Rows are points. To make a cloud, some directions were put in groups of two or more. Within a group, all points are equally far from the middle, so they leave a hole (a ring in 2 directions, a hollow ball in 3). The other directions are filled evenly. Then the cloud was stretched, turned, moved and blurred a little. Count the holes, and give their numbers of directions, smallest first.
In the rows, zero is written as 128.

Cloud (14 x 2)
[[100  87]
 [138  85]
 [161 159]
 [130 179]
 [106  85]
 [167 148]
 [ 71 132]
 [103 177]
 [164 107]
 [ 95  89]
 [155  95]
 [163 105]
 [142  86]
 [107 179]]
Holes: 1 (2)

Cloud (19 x 3)
[[158 103 166]
 [141 114 131]
 [124  80 103]
 [173 112 135]
 [121  74 112]
 [109 101 143]
 [ 86 172 146]
 [135 190 146]
 [135 165 181]
 [111  67  99]
 [ 83 113 107]
 [173  88 194]
 [130  65 115]
 [157 116 175]
 [155  78 173]
 [175 111 142]
 [130  98 169]
 [ 98 182 117]
 [ 81 109 151]]
Holes: 0

Cloud (31 x 4)
[[185  92  93 113]
 [222 101 112 172]
 [129 107 118  85]
 [119  94  77 143]
 [129  68 154 151]
 [129 136 108 135]
 [134  88 110  66]
 [143  82 175 132]
 [176 117 168 149]
 [107 132 122 137]
 [112  67 141  95]
 [152 132 183 103]
 [144 120 177 177]
 [123  80 163  88]
 [162 125  97 131]
 [ 78  64  90 138]
 [148 162 171 161]
 [197 130 165 147]
 [ 90  63 134 144]
 [117  75  95 112]
 [146 131 114  94]
 [156 170 128 170]
 [140  85 108  96]
 [125 113 175 137]
 [152 156 168 126]
 [190 125 137 167]
 [155 100 128 173]
 [127  78 177 107]
 [101  74 162 191]
 [ 80  95  97 113]
 [155  70 144 128]]
Holes: 0

Cloud (83 x 8)
[[129 109 144 138 144 226 165  97]
 [174 153 150 173 145 161 169  99]
 [146 182 191 101  84  66 161 167]
 [185 147 200 155 144 184 177 128]
 [115 107  24 161 122  96  62 138]
 [184 103 115 168 141 167 141 157]
 [118 159 125  62 125  74 171 140]
 [126  79 124 113 144 117 134 202]
 [128 137 102 161 136 147 138 156]
 [133 155 164 172 133 161 193 117]
 [183  97 117 138 105 136 119 137]
 [191 115  92 127 154 156 172  93]
 [154 111 155 127 136 172 146 147]
 [ 91  94 107 115 123 136 149 169]
 [198 129 149 100 145 173 201  75]
 [161 148 175 147 196 114 167 129]
 [186 114 112 125 107 134 219 139]
 [129 146 165 154  90 131 133 137]
 [153  85 129 109 159 150  99 163]
 [157 125 169  89 145 109 198  84]
 [138 177 213 111  95 109 175 173]
 [136 107 126 194 134 130  76 161]
 [128 145 179 173 160 127 110 170]
 [136 107 102 144 153 165 139  88]
 [113 174 186 106 124 108 180 124]
 [155  92  92 176 174 168 165 136]
 [126 100  45 132 124 108  71 137]
 [192  65  80 106 126 134 176 130]
 [140 148  75 192 108 159 195 100]
 [146 123 115 139 133 128  98 142]
 [109 155 136  99 112  86 189 105]
 [128 109 103  81  95  76 131 146]
 [140 119 108 140 122 126 149  90]
 [144 170 188 166 131 116 173 109]
 [189 133 119 138 125 121 178 146]
 [148 136 123 131 111 191 138 120]
 [147 127 171  59 137 169 193 167]
 [142 133 172  92 164 132 189 136]
 [ 70 170 198 106 113 141 108 166]
 [ 77 160  96 195 118 162 109 103]
 [184 108 143  99 146  76 144 189]
 [148 154 100  82 117  87 175 136]
 [137  77  98 171 141 157 100 150]
 [111 119 130 195 128 168  99 123]
 [111 173 169 150 115 107 108 165]
 [ 98 150 157 116 108 101 164 127]
 [156  99 196 173 142 135 181 162]
 [ 96  88 164  83 163 180 149 130]
 [178  99 103 139 163 130 107 156]
 [176 101 161 103 160 159 116 198]
 [138 141 171 118 167 204 119 139]
 [ 51 155 187 127 116 160 115 152]
 [166 136 150 171 126 130 128 111]
 [ 72 128 136 136 138 165  94 110]
 [123 146 136 163 142 183 107  92]
 [118 112  68 163 143 174 131  94]
 [160  97 121  88 126 214 143 112]
 [136  85 149  45 112 213 151 130]
 [124  83 149 133 147 124 124 137]
 [ 86 158 158 176 134 123 141 142]
 [126 183 132 153  81  96 167  74]
 [119 166 123 146 137  82  77 166]
 [ 96 126 127 175 121 155  75 126]
 [113 154 149 199 119 106  89 190]
 [180 109 181  96 138  88 140 148]
 [122 108 121  50 146 110 130 161]
 [ 92 143 146 107 127 123 142 135]
 [169  80  98 130 118 181 160 139]
 [ 96  97 127 147 138  84 115 158]
 [ 78 152 189 137 106 117 155 167]
 [203 104 129 111 135  78 175 129]
 [185 109 117 125 170  99 187 159]
 [109 142 215  88 158 149  91 168]
 [134 111 153 106 151 154 199 133]
 [190 121 105  65 127  51 202 159]
 [170 176 113 147 100  56 122 143]
 [126 178 171 145 110 130 157 127]
 [167  96 124 106 147 138  80 158]
 [151 136 123 127 112 105 187  89]
 [143 149 192 132 107 157 155  97]
 [139 104 104 126 158  61 192 160]
 [188  81 106 126 169 165 137 181]
 [131 158 136 130 114 128 125 174]]
Holes: 0
